Rows are points. To make a cloud, some directions were put in groups of two or more. Within a group, all points are equally far from the middle, so they leave a hole (a ring in 2 directions, a hollow ball in 3). The other directions are filled evenly. Then the cloud was stretched, turned, moved and blurred a little. Count the holes, and give their numbers of directions, smallest first.

Cloud:
[-35 -3 -36]
[-42 9 -27]
[-48 13 -18]
[31 -12 -15]
[-9 20 -50]
[-16 -25 -1]
[-15 -24 3]
[-60 5 -5]
[-27 34 13]
[-34 -21 14]
[-24 -20 -35]
[-43 -15 -10]
[-26 25 -24]
[10 -29 -26]
[2 -27 -19]
[3 -17 10]
[-14 -26 -14]
[10 25 -35]
[-24 23 -31]
[-32 5 -41]
[21 7 1]
[36 9 -25]
Holes: 1 (2)

Cloud, 26 rows:
[-4 3 37 -3]
[9 27 -12 -10]
[-13 -25 23 -29]
[0 -36 -16 -17]
[27 5 -41 -7]
[17 -4 11 -57]
[-29 3 -11 7]
[19 -3 -40 -22]
[7 -23 -14 42]
[29 -25 -7 9]
[-9 15 28 -3]
[-22 -33 0 -27]
[15 -43 -10 36]
[51 -9 -2 4]
[-11 2 -37 26]
[-13 4 -15 -11]
[21 20 -25 20]
[8 20 -40 22]
[-11 -8 27 -42]
[10 6 -8 34]
[-30 14 -14 45]
[-4 6 32 -31]
[-1 3 15 -53]
[-13 16 2 -3]
[15 36 -17 26]
[60 8 -12 14]
Holes: 0

Cloud, 53 rows:
[47 -1 -15 12 -28 -10]
[-8 -1 -43 -16 -42 -3]
[-19 43 -16 -24 30 -23]
[-43 30 14 -7 -15 23]
[4 40 29 -27 -1 0]
[-60 7 -13 5 1 -7]
[-12 11 15 37 9 -27]
[-16 -8 -12 20 -32 37]
[-26 39 -51 13 -6 20]
[26 25 -22 -2 25 -37]
[-15 50 26 -6 15 5]
[-6 17 -16 -43 -1 26]
[-38 9 3 -3 -37 24]
[-13 11 21 31 28 4]
[21 49 11 -9 22 3]
[7 -16 14 -6 20 -27]
[-49 22 -26 23 -10 28]
[-9 -12 -49 35 0 0]
[-19 2 6 -52 -9 3]
[50 16 -2 -11 -9 -7]
[18 15 -29 7 25 28]
[-38 -17 11 -17 -32 8]
[-35 27 -45 19 -11 -13]
[14 33 8 6 41 -4]
[-29 28 -20 -34 25 -23]
[1 13 12 11 40 -14]
[-21 35 -44 -27 26 -14]
[17 -11 -20 39 -18 -29]
[11 -14 -33 -10 23 -16]
[-49 24 -4 -16 28 19]
[1 -13 -46 -20 -29 3]
[0 4 -44 -29 -31 -4]
[15 6 24 27 -39 -5]
[-24 32 5 -40 5 22]
[50 19 -10 2 -20 -4]
[-36 -6 2 -10 -44 1]
[23 23 -1 40 -25 12]
[6 21 -7 -46 -4 -34]
[22 -19 5 -18 13 -22]
[-41 17 15 -11 -25 23]
[-5 29 -22 41 -6 -27]
[-12 -30 -37 18 -25 -8]
[16 -2 -28 21 -19 34]
[-18 -13 -52 28 -4 -1]
[-5 -27 -24 11 -43 12]
[-1 19 -48 -27 -12 -29]
[0 4 -44 -28 -34 -1]
[-4 11 12 10 39 13]
[-8 -9 33 5 -3 27]
[19 15 -11 -1 28 27]
[30 24 -23 -15 -32 -21]
[-15 4 -58 -19 14 -9]
[7 53 -42 19 9 -11]
Holes: 3 (2, 2, 2)
